Each wall is flat, endless, passes through zero and stands at right angles to its row. A trip goes straight from one point to another. Which walls does it cross, in order?

Walls:
(1): [-2 48]
(2): [31 83]
(3): [ 2 45]
(4): [70 58]
(5): [-20  26]
(6): [10 82]
Trips:
[-19 -11] to [ 36 -24] => 5, 4
[-34 -22] to [19 -4] => 5, 4, 2
[58 -9] to [  6 -64] => 2, 4

Walls:
(1): [ 29  42   3  30  27 -95   9  16   9]
(2): [-25 -13  12 -29  63  22 -71   4 -14]
(3): [ 36  38  39  32 -16  -5  14 -30 -12]
(4): [-47  -3  39 -33 -21 -22 -34 -57   1]
(5): [ 46  73 -40  12 -91  45  24 -45  44]
(6): [-19  79  21 -20  38  73   1 -25  37]
(7): [-52  20 -31 -15   1 -32  -8   2 -10]
Trips:
[ 14  -8 -12 -46  19  28   5  -7  -5] to [-43 -20 -42  -3 -46  -9   9  17 -25] => 7, 6, 5, 4, 2
[ 15  14 -18 -23  67 -20 -65 -35  63] to [-15 -23 -68 -11  15  34 -15  19 -31] => 1, 4, 6

Walls:
(1): [ 18 -25  37   3 -28 -21 -21  -7 -38 -41   8  -4  44 -31  25 -41   3   9
 -32 -24]
(2): [ 19  -5   2  36 -34   9   2   4  22 -14  29 -22 -22  15 -30  76 -10  41
  10 -15]
(3): [ -5 -29   4  37 -39 -39  28 -26  23 -25  19  16  43 -33 -20  -6 -34   4
 -21   2]
(4): [-57 -24  -4   5  -7  -2 -36   3 -13 -16 -31 -28 -63 -25  27   7  28 -50
  11  15]
(5): [-12  -1   7 -20 -33  31  14  17  22  50  11  20 -50 -16  26  59 -17 -12
   4  39]
(6): [ 59  40  -4  -8 -66  -3 -43 -25  40  -3  -1  18  -4  20   5  15  -3 -15
 -30  -2]
(7): [-28 -26   5   2   9  72 -54   6  -9  -5   6  21  27 -21  22 -49  16  36
  37  15]
(8): [-37 -20 -33 -38  35 -37  11  -9  14  -5 -13  12   7  59 -11  -9 -20  67
 -36  -1]
Trips:
[ 13  23  21  21  -1 -27  11 -14  48   3   7 -49   1 -40  -9  29  -5  -9
  21  -3] to [ 25   3  -8  -5  31 -26 -60  46   4   6  24 -15   4 -11   3   6  20  14
 -54 -20] => 4, 5, 1, 3, 8
[ -3 -15   5 -16  12 -35  44 -10  -2   2  28  -4 -51  38  19   5  26  41
 -17   9] to [-44  35  22 -39  42  46  32 -23 -21  -7   1  40  64  31  44 -38  -7  25
  41 -10] => 2, 5, 7, 1
[-14 -25  26  -9  73   4  28  29   5  22  19  10   3  26 -33  -2  15 -12
  14 -40] to [-15 -13 -10 -25 -10 -36  -5  40  12 -28 -24  21  34 -31   9 -19 -46  41
  -4  11] => 7, 3, 1
[ 28  43  -4  22  19  43 -38 -18  23 -75  10 -12 -27  19 -51 -11   3  -3
 -21  24] to [ -1   7  29 -47 -39 -49 -23 -25 -22  34  21  19  -3  39 -13  30  13 -55
   9  61] => 4, 7, 5, 2
[-22  22 -21  -5  10   1   3 -53 -20 -17   0 -70 -13  -9  46 -40  24  22
 -12  30] to [ -8 -43  24  47  12 -24  -1  46   8  17  42  11 -16  12  16   4 -31 -63
  -5  50] => 8, 5, 3, 7, 1
[ 15   7 -24  16 -38  43  37   5  29  13  10 -40  40 -30   7  23 -71  21
 -35   2] to [-28  -3  18  12  -9  12  33  40   3 -18  14 -25 -47  40   2  41  23 -10
 -57   1] => 1, 8, 4, 3, 6
